Each wall is flat, endless, passes through zero and stands at right angles to its row. A trip goes straight from one point to another. List the walls that it crosses, first one first.

Walls:
(1): [-0.48 -0.23  0.28]
(2): [ 0.12  0.63 -0.25]
(3): [ 0.31  0.39 -0.10]
(4): [ 0.13 -0.40  0.03]
(5): [ 0.28 -0.43  0.10]
Trips:
[-0.09 -0.24  0.30] to [-0.57 -0.31  0.08] => 5
[-0.01  0.11  0.11] to [0.19 0.56 0.30] => 1
[-0.01 -0.26  0.01] to [ 0.06 -0.48  0.20] => none
[-0.61  0.47 -0.88] to [-0.48  0.24  0.21] => 1, 3
[ 0.14 -0.02 -0.12] to [-0.08  0.15 -0.12] => 4, 5
[-0.14 -0.43 -0.17] to [ 0.08 -0.23 -0.46] => 1
[ 0.10 -0.23 -0.79] to [ 0.07 -0.04  0.32] => 2, 3, 1

Walls:
(1): [-0.42 -0.43 -0.19 -0.22 -0.15  0.31 -0.56  0.08 -0.08 -0.06  0.02 -0.47
  0.05 -0.40]
(2): [-0.48  0.13  0.56 -0.48  0.22  0.29 -0.12 -0.39  0.08 -0.50  0.30 -0.10
  0.07 -0.24]
(3): [-0.14  0.14  0.34 -0.24  0.12 -0.10  0.10 -0.42 -0.43  0.13 -0.39  0.15
 -0.32 -0.89]
(4): [-0.25  0.25 -0.60 -0.58  0.53  0.30 -0.07  0.68 -0.03 -0.17 -0.39  0.07
 -0.20  0.78]
(5): [-0.01 -0.05  0.00 -0.15  0.50 -0.12  0.34  0.42 -0.09 -0.52  0.21  0.51
 -0.03  0.16]
(6): [ 0.24  0.22 -0.03  0.02 -0.44  0.32 -0.26  0.08 -0.36 -0.58 -0.37  0.20
 -0.42 -0.08]
(7): [ 0.51 -0.31  0.18 -0.11  0.46 -0.12  0.21  0.98  0.43 -0.53  0.01 -0.43
  0.19 -0.03]
(8): [ 0.67  0.13 -0.28  0.48  0.50 -0.25 -0.21  0.15 -0.39  0.67 -0.52  0.72
 -0.56 -0.41]
(9): [-0.50  0.24 -0.50 -0.14 -0.34  0.28 -0.42  0.62 -0.17 -0.37  0.08  0.08
  0.34 -0.37]
Trips:
[ 0.12 -0.58 -0.08  0.23 -0.44  0.06  0.61  0.32 -0.13 -0.11 -0.14 -0.76
 -0.39 -0.46] to [ 0.21  0.45  0.17 -0.25  0.34 -0.16  0.83 -0.14 -0.07 -0.17  0.39  0.06
 -0.09 -0.02] => 5, 1, 6, 2
[-0.19  0.22 -0.07  0.20 -0.09 -0.78 -0.48  0.01 -0.17 -0.14 -0.69  0.33
 -0.30 -0.30] to [-0.06 -0.19  0.30 -0.12  0.07  0.10  0.27 -0.26 -0.30  0.43  0.01  0.22
  0.14 -0.01] => 9, 6, 2
